Each row is a point. A path goes straight from each point to the next, and from the last back to the first. The post is the endless flat space through its rows: a point in 2 columns, a line in 3, a plane in 4, and so on, so that a path can go around it. Count how often the path circles the post. Going back the other way cancels.

Post (1 x 2)
0: -.39 -.17
Path (8 x 2)
0: -.08 -.34
1: -.28 -.04
2: -.42  .40
3: -.67 -.09
4: -.88 -.23
5: -.46 -.02
6: -.28  .14
7: -.07 -.18
Times around: 0

Post (8 x 9)
0: -.17  .10  .15  .12 -.73 -.52  .14 -.71 -.39
1: -.11 -.04  .28 -.16 -.08  .36  .60 -.10 -.94
2:  .34  .01 -.37  .20 -.74 -.18 -.08  .49  .01
3:  .10 -.23 -.26 -.92  .02  .62 -.71 -.55 -.65
4:  .58 -.08 -.15  .17  .39  .75 -.12  .01  .39
5:  .30  .15  .63  .22 -.43 -.27  .28  .30  .46
6:  .34 -.14  .05  .12  .15 -.10 -.37  .58  .12
7:  .00 -.21  .33 -.74  .12 -.70  .27 -.48  .11
Path (14 x 9)
0: -.31 -.15 -.03 -.30 -.09 -.32 -.35  .23  .18
1: -.18 -.34  .05 -.44 -.84 -.46  .43 -.20 -.01
2:  .02  .05  .15 -.54 -.36  .08  .08  .00 -.02
3:  .33  .67 -.17  .41  .02  .12 -.28  .15  .13
4:  .47  .28 -.02 -.14  .01  .87  .18 -.47 -.54
5:  .64 -.36 -.18 -.07 -.47 -.01  .04 -.44 -.69
6:  .37 -.72 -.18 -.05 -.12  .26 -.05 -.06  .00
7: -.20 -.45  .09 -.45  .07 -.23  .00 -.58 -.24
8: -.55 -.17  .02  .20 -.02 -.03 -.49 -.42 -.07
9:  .14 -.64  .03  .19 -.07 -.22 -.15 -.06 -.03
10:  .17 -.11  .33  .22 -.37  .18 -.11 -.75 -.53
11:  .49 -.08 -.12 -.23 -.18 -.06  .18  .01 -.16
12:  .05  .47  .54 -.56 -.19 -.09  .42 -.27 -.22
13: -.04  .53  .40 -.07  .44  .56 -.47  .00 -.02
Times around: 0

Post (17 x 18)
0:  .04  .28  .17  .17  .24  .06  .29 -.37  .16  .25  .30 -.08  .21 -.01 -.18 -.24 -.06 -.46
1:  .04 -.13 -.16 -.09  .25  .00  .44  .05 -.27 -.07 -.13 -.72 -.06 -.07 -.06 -.35 -.45  .16
2:  .02  .00  .20 -.26  .06 -.35  .08  .09 -.31 -.41 -.23  .19 -.30 -.29 -.03 -.31  .13 -.18
3: -.26 -.27 -.42  .27  .37 -.02 -.30 -.40 -.39  .27  .39 -.23  .07  .33  .01 -.21  .29  .12
4: -.21  .29 -.17 -.13 -.09 -.05  .32 -.74  .31 -.32  .39 -.19  .34 -.51 -.09  .01 -.17  .06
5: -.02 -.19 -.11  .37  .38  .05  .37 -.10 -.37  .17  .09  .62  .13 -.35 -.09  .34  .10  .21
6:  .25  .04  .36  .24 -.16 -.01 -.41  .15 -.28 -.41 -.02 -.08  .43 -.26  .18 -.28 -.21 -.35
7: -.26 -.28 -.36  .08 -.19 -.71 -.30 -.42  .03  .31 -.22 -.53 -.33  .17  .27  .26  .12  .10
8: -.04  .12  .35 -.19 -.11  .44  .27 -.49  .40 -.13 -.12  .31  .35 -.28  .35 -.13  .15  .39
9: -.07  .07  .33 -.56 -.01  .21  .01 -.50 -.18  .24  .22  .40  .27  .50  .03  .28  .09 -.14
10: -.01  .07  .01  .03  .26 -.42 -.36 -.23  .47  .05  .14 -.26  .37  .38 -.37  .45 -.09 -.19
11: -.04  .17  .39  .35  .14 -.45  .24 -.44  .18 -.12  .17 -.31  .40  .53  .30  .39  .55 -.06
12: -.10  .21 -.31 -.32 -.17 -.56  .33 -.44  .05 -.18 -.08 -.13  .54 -.16 -.30 -.13  .36 -.29
13:  .31 -.27  .44 -.34  .18  .27  .03  .12 -.18  .42  .35 -.29  .11 -.30 -.14  .28  .14  .18
14:  .02  .04 -.23 -.16 -.09  .12  .05 -.38 -.49 -.12 -.37  .25 -.27  .09 -.94 -.07 -.16 -.04
15: -.06 -.39 -.23 -.09 -.52 -.17 -.04  .08 -.25 -.15 -.05 -.04 -.23  .42 -.05 -.19  .09  .15
16: -.13 -.02 -.03 -.10 -.14 -.69 -.04 -.36 -.15  .26 -.18  .20 -.30 -.22 -.48 -.07 -.36  .44
Path (10 x 18)
0: -.09 -.09 -.14  .06  .03 -.66  .26 -.15 -.09 -.17 -.23 -.40  .14  .14 -.26 -.09  .40 -.29
1:  .12 -.34 -.07 -.06  .30  .04  .06 -.28 -.30 -.12  .18 -.02  .34 -.04 -.02  .17  .29 -.08
2:  .26  .08  .05  .10 -.11 -.14  .17 -.36 -.15 -.05  .12  .00  .23  .38  .14  .24 -.08  .02
3:  .14  .32 -.30  .29 -.03 -.13  .02 -.13 -.36 -.19  .02 -.10  .29  .27 -.17 -.22  .23  .20
4: -.10  .49 -.35 -.33  .21 -.03  .02 -.39 -.23 -.37 -.28 -.24  .00 -.29 -.12  .31 -.06  .02
5:  .26  .39  .01  .09  .20  .16  .17 -.40 -.07  .36  .23  .11  .37  .20 -.14  .07 -.24 -.35
6:  .08  .00 -.18 -.25  .36 -.07 -.03 -.48 -.32  .26 -.09  .19  .29 -.07 -.20  .12 -.16  .16
7: -.05  .08 -.24 -.09  .36 -.28  .09 -.27 -.30 -.19  .01  .01  .06  .14 -.18 -.01 -.17  .48
8: -.17  .16  .04  .11 -.28 -.35  .29 -.24 -.25  .10  .23  .20 -.03 -.27  .13  .05  .19  .03
9: -.18 -.19  .20 -.11 -.17 -.05 -.02 -.12 -.45 -.20 -.34 -.08  .38  .00 -.43  .28  .10  .40
Times around: 1

Post (17 x 18)
0: -.11  .05 -.41  .80  .39  .49  .31 -.26 -.02  .70  .13  .11  .02  .05 -.02  .11  .16 -.03
1: -.58  .10  .52 -.06 -.41 -.72 -.71 -.02 -.27  .51  .23 -.19  .13 -.43  .07  .17 -.17 -.36
2:  .35 -.42  .20 -.58  .19  .73 -.06  .25 -.41  .12 -.24  .38 -.58 -.02  .27  .18  .13 -.65
3: -.02 -.42  .34 -.08  .42  .15 -.02  .05 -.36 -.15  .29  .56  .23  .13  .06  .49  .19 -.37
4: -.18  .36  .22  .17 -.19 -.22 -.14 -.35  .36 -.16  .22  .06  .39  .00 -.28 -.33 -.87  .35
5:  .32 -.68 -.02 -.10  .35 -.49 -.39  .27 -.29  .76  .88 -.39 -.41 -.60  .45  .35  .59  .03
6:  .47 -.22  .26  .38 -.17  .62  .25 -.30  .04 -.32 -.83 -.13 -.12  .12 -.13 -.18  .52  .29
7:  .27 -.41  .15  .09  .46  .15 -.63  .37  .18  .34 -.04 -.14  .12 -.05 -.45  .36 -.28  .30
8: -.06 -.14  .06  .29 -.59  .20 -.21 -.08 -.12  .44  .21 -.30 -.22  .32  .16  .52  .20  .26
9:  .25  .08 -.08 -.22  .73 -.54 -.10  .06  .24  .42 -.15 -.44 -.02  .21 -.03 -.32 -.11  .09
10:  .23  .18  .26 -.27 -.35 -.23  .06  .31 -.22 -.47  .23 -.47 -.14  .24 -.55 -.17  .16  .37
11:  .05 -.62 -.41  .15 -.26  .42  .16 -.33  .27  .38  .44 -.82  .06 -.19  .00  .31 -.20 -.27
12:  .37  .52 -.32 -.27 -.48  .48 -.06 -.15  .16 -.24  .16  .20  .30  .08  .05 -.05  .12 -.04
13:  .06  .07  .18 -.31  .65  .69 -.01 -.06  .15  .23 -.16  .12  .16  .06  .00  .16  .25  .14
14: -.51  .15  .11 -.66 -.38  .19 -.25 -.54  .52  .40  .12  .56  .31 -.15 -.21 -.47 -.30 -.47
15: -.40  .19  .01 -.04  .38 -.53 -.26  .01  .23 -.29  .32  .07 -.04  .19 -.02 -.01  .02  .06
16:  .16 -.49 -.53 -.58 -.06  .68  .18  .29  .08 -.03  .04  .12  .60 -.16  .05  .08 -.32  .16
Path (11 x 18)
0:  .21  .20  .08  .55  .27  .06  .06 -.21 -.18  .39  .15 -.26 -.04 -.06  .12 -.16 -.40 -.45
1:  .18 -.28 -.11 -.92 -.03 -.17 -.69 -.13  .27  .30  .46  .36  .14 -.45  .34 -.23  .42  .38
2: -.94  .48 -.05  .07  .00 -.26 -.90 -.08  .00  .42 -.10 -.47 -.14  .07  .07  .81  .50 -.54
3:  .02 -.09 -.11 -.87 -.16  .11  .39  .41  .20  .51 -.15 -.15  .23  .22 -.30 -.01 -.12  .27
4:  .04 -.46  .12 -.16  .08 -.07 -.05 -.09 -.18  .01 -.19  .04  .17 -.33 -.23 -.36  .05  .24
5: -.20 -.22  .49  .30 -.30 -.67 -.08 -.13 -.46  .20 -.06 -.15  .30 -.11  .40 -.29 -.11  .44
6:  .70 -.54  .91 -.10  .53  .09  .03  .22 -.12  .52 -.09  .21  .19  .04 -.33 -.17 -.24  .44
7:  .02  .18 -.21  .46 -.58 -.34 -.51  .26  .28 -.05 -.16 -.20  .27  .14 -.28  .74  .36 -.60
8: -.20  .27 -.65  .01 -.44 -.76  .05  .57 -.89  .39 -.16 -.18 -.41  .08  .10  .05 -.25 -.39
9:  .45 -.44 -.04 -.72  .04  .28 -.34  .36  .45 -.15 -.06  .40  .36  .28 -.63  .09 -.07  .51
10: -.12 -.34 -.08  .61 -.42  .27 -.07 -.41  .34  .55 -.20 -.33 -.43 -.12  .38  .22  .23 -.05
Times around: 0

Post (17 x 18)
0: -.38 -.36 -.03  .05 -.07  .27  .05  .41 -.76 -.19  .11 -.04 -.03  .33 -.25 -.08  .02 -.05
1:  .43 -.05  .24 -.10  .13  .32  .05 -.03 -.18 -.06 -.61 -.28 -.10  .44  .44  .15 -.28  .12
2: -.11  .29  .06  .21  .15  .34  .02  .16  .14 -.36 -.46  .02 -.29 -.30  .09 -.19 -.24 -.63
3: -.30  .31  .36  .60 -.10 -.18 -.31  .80  .15 -.34  .25 -.13  .36  .39  .26 -.31 -.10  .23
4: -.54 -.35 -.43  .18  .18  .22 -.28 -.45  .24 -.48 -.25 -.42 -.09 -.14  .08  .17 -.40  .09
5:  .45 -.39 -.15 -.22  .12 -.12 -.26  .09  .04  .02  .18  .01  .08 -.06  .44 -.14  .42  .44
6:  .40  .11 -.28 -.10 -.03  .01 -.43  .75 -.40 -.94  .64 -.57 -.21 -.07  .34  .16  .01  .28
7:  .10  .13  .24  .23  .50 -.28 -.30  .13  .26 -.70 -.05 -.66  .25 -.24  .01 -.07  .02 -.47
8:  .01 -.07  .18  .36 -.14 -.11 -.11 -.03  .51 -.02 -.21 -.44 -.38  .27 -.25  .02  .01  .16
9: -.17 -.12  .27  .29 -.14 -.07 -.11 -.14  .76 -.11  .32 -.34  .05  .05  .62 -.04 -.25 -.47
10: -.41 -.35 -.08 -.12 -.53  .48 -.07  .22  .05 -.30 -.28  .06  .05  .31 -.12  .33 -.07 -.12
11: -.81  .03  .06 -.20  .03 -.40  .06  .48  .12 -.28  .20 -.41  .30 -.13 -.05  .08 -.01 -.07
12:  .08  .34  .00 -.11 -.13  .22 -.41 -.20  .25  .07  .28  .15  .22  .16  .05  .15 -.27 -.13
13: -.10  .11 -.60  .33  .44 -.35 -.10  .02  .02  .06  .02 -.25  .22  .14  .09  .16  .28  .37
14:  .11 -.04 -.51 -.17 -.16 -.22  .11 -.09 -.06 -.50 -.02 -.02 -.65  .85 -.01 -.05  .06  .29
15: -.06 -.29  .12  .07 -.19 -.12  .01 -.51 -.24  .16 -.39  .11 -.11  .27  .19  .45  .09  .15
16:  .23  .40 -.02 -.10 -.22 -.51 -.50 -.06 -.22  .12 -.02 -.41  .01  .49  .22 -.04 -.02 -.22
Path (30 x 18)
0: -.05  .07 -.16 -.08  .34 -.11  .01  .52  .39  .03 -.27  .04  .06  .21  .28  .04  .23  .04
1:  .27  .31 -.42 -.20  .90  .27 -.06 -.33  .04  .14  .31 -.02 -.30 -.10  .26  .08  .12  .10
2: -.38  .27  .03  .26  .44  .15  .15 -.41  .07 -.41  .02  .27 -.12  .09 -.14 -.48 -.01 -.27
3:  .36 -.27 -.55  .05 -.15  .37 -.26  .10  .00 -.34  .53 -.48  .29  .18 -.03  .25  .10  .03
4: -.05 -.16 -.36  .15 -.30 -.56 -.14  .28 -.13 -.21 -.07  .01  .73  .72 -.02  .28  .34 -.08
5: -.36 -.31  .29 -.01  .16  .43  .38 -.17 -.26  .35 -.43 -.31  .41 -.09 -.12 -.06 -.22 -.24
6:  .11 -.14 -.13  .04 -.37  .39 -.13 -.47  .03  .09 -.21 -.47 -.53 -.03  .26 -.01 -.10  .05
7: -.05  .02 -.05  .35 -.07  .10 -.43  .39 -.20 -.32  .45  .00  .32  .12  .54  .03  .21  .22
8: -.11 -.17  .13  .15 -.45 -.42  .25 -.04 -.23  .46  .25 -.54 -.05 -.22  .52  .24  .30 -.26
9:  .36 -.23  .05  .32 -.14  .22  .39  .29 -.37 -.39  .39 -.49 -.16  .12  .30  .06 -.16  .20
10: -.13 -.11  .07 -.10 -.24  .39 -.28  .01  .40 -.09  .40  .26  .84  .26  .04  .09  .23 -.49
11: -.26 -.13 -.20  .30  .08 -.14  .31  .39 -.34 -.19  .14 -.52 -.40  .17  .53  .26  .12  .18
12: -.49 -.09  .26  .14 -.16  .10 -.36 -.12  .03 -.18 -.23 -.13  .22 -.12  .24 -.49  .14 -.19
13:  .38  .05 -.38  .06  .15 -.18  .15 -.13  .31  .30 -.20 -.23  .35 -.02  .10 -.11  .32  .09
14:  .13  .25 -.26  .19 -.35 -.17  .00  .30 -.27 -.77  .09  .22 -.09  .51  .23  .14 -.40  .32
15:  .45 -.18 -.06  .49 -.03 -.15 -.34  .00  .00 -.24  .74 -.31 -.28  .37  .09  .70 -.23  .22
16:  .08 -.14  .24 -.09 -.35  .26 -.22  .37  .19 -.11  .12  .53 -.40  .43  .09  .06  .11 -.27
17: -.18  .23 -.38  .12  .22  .30 -.10  .15  .07 -.61  .04  .42 -.16  .20  .39  .13  .30  .22
18:  .06  .33  .18  .48 -.18 -.26 -.23 -.03 -.31  .22 -.17 -.45 -.11 -.21 -.01 -.12  .42  .10
19: -.38 -.24  .21  .65 -.38  .06  .01 -.12  .00 -.26  .00 -.39 -.52  .54  .47  .19  .15 -.09
20: -.18  .12 -.55  .24 -.10 -.07 -.46 -.08 -.05 -.51  .24 -.12 -.29  .40  .40  .33 -.05 -.26
21: -.64 -.14 -.07  .23  .30 -.22 -.37  .05 -.12 -.08  .31 -.01  .53  .35  .37 -.13  .02  .40
22: -.63 -.02 -.10  .14 -.24  .01 -.12  .05  .38 -.33 -.18 -.25 -.48 -.13  .08 -.48 -.04 -.16
23: -.67  .39  .61 -.16 -.20 -.36 -.01 -.20  .21 -.35 -.20 -.46 -.35 -.37  .39 -.26 -.33 -.25
24: -.21 -.16  .22  .16 -.05 -.14 -.14  .33  .16 -.06  .25 -.47 -.16  .06  .39 -.05  .30  .02
25:  .10  .55  .27  .17  .38  .04 -.54  .75 -.02 -.31  .03 -.50  .16 -.18  .07 -.34 -.02  .01
26:  .04  .13  .09 -.07 -.06  .36 -.03  .12  .40 -.73 -.06  .57  .18  .30  .05  .12  .18 -.31
27:  .06  .33  .70  .29  .21 -.35 -.44  .08  .64  .03  .25 -.12  .06  .25  .06  .19 -.08  .14
28: -.30 -.70 -.09  .07  .22  .04  .13  .01 -.30  .25  .21 -.57 -.45 -.30 -.16  .11 -.28 -.27
29: -.32 -.48  .23  .09 -.14 -.21 -.42  .41  .38 -.16 -.29 -.35  .51  .08 -.09  .00 -.08 -.33
Times around: 1
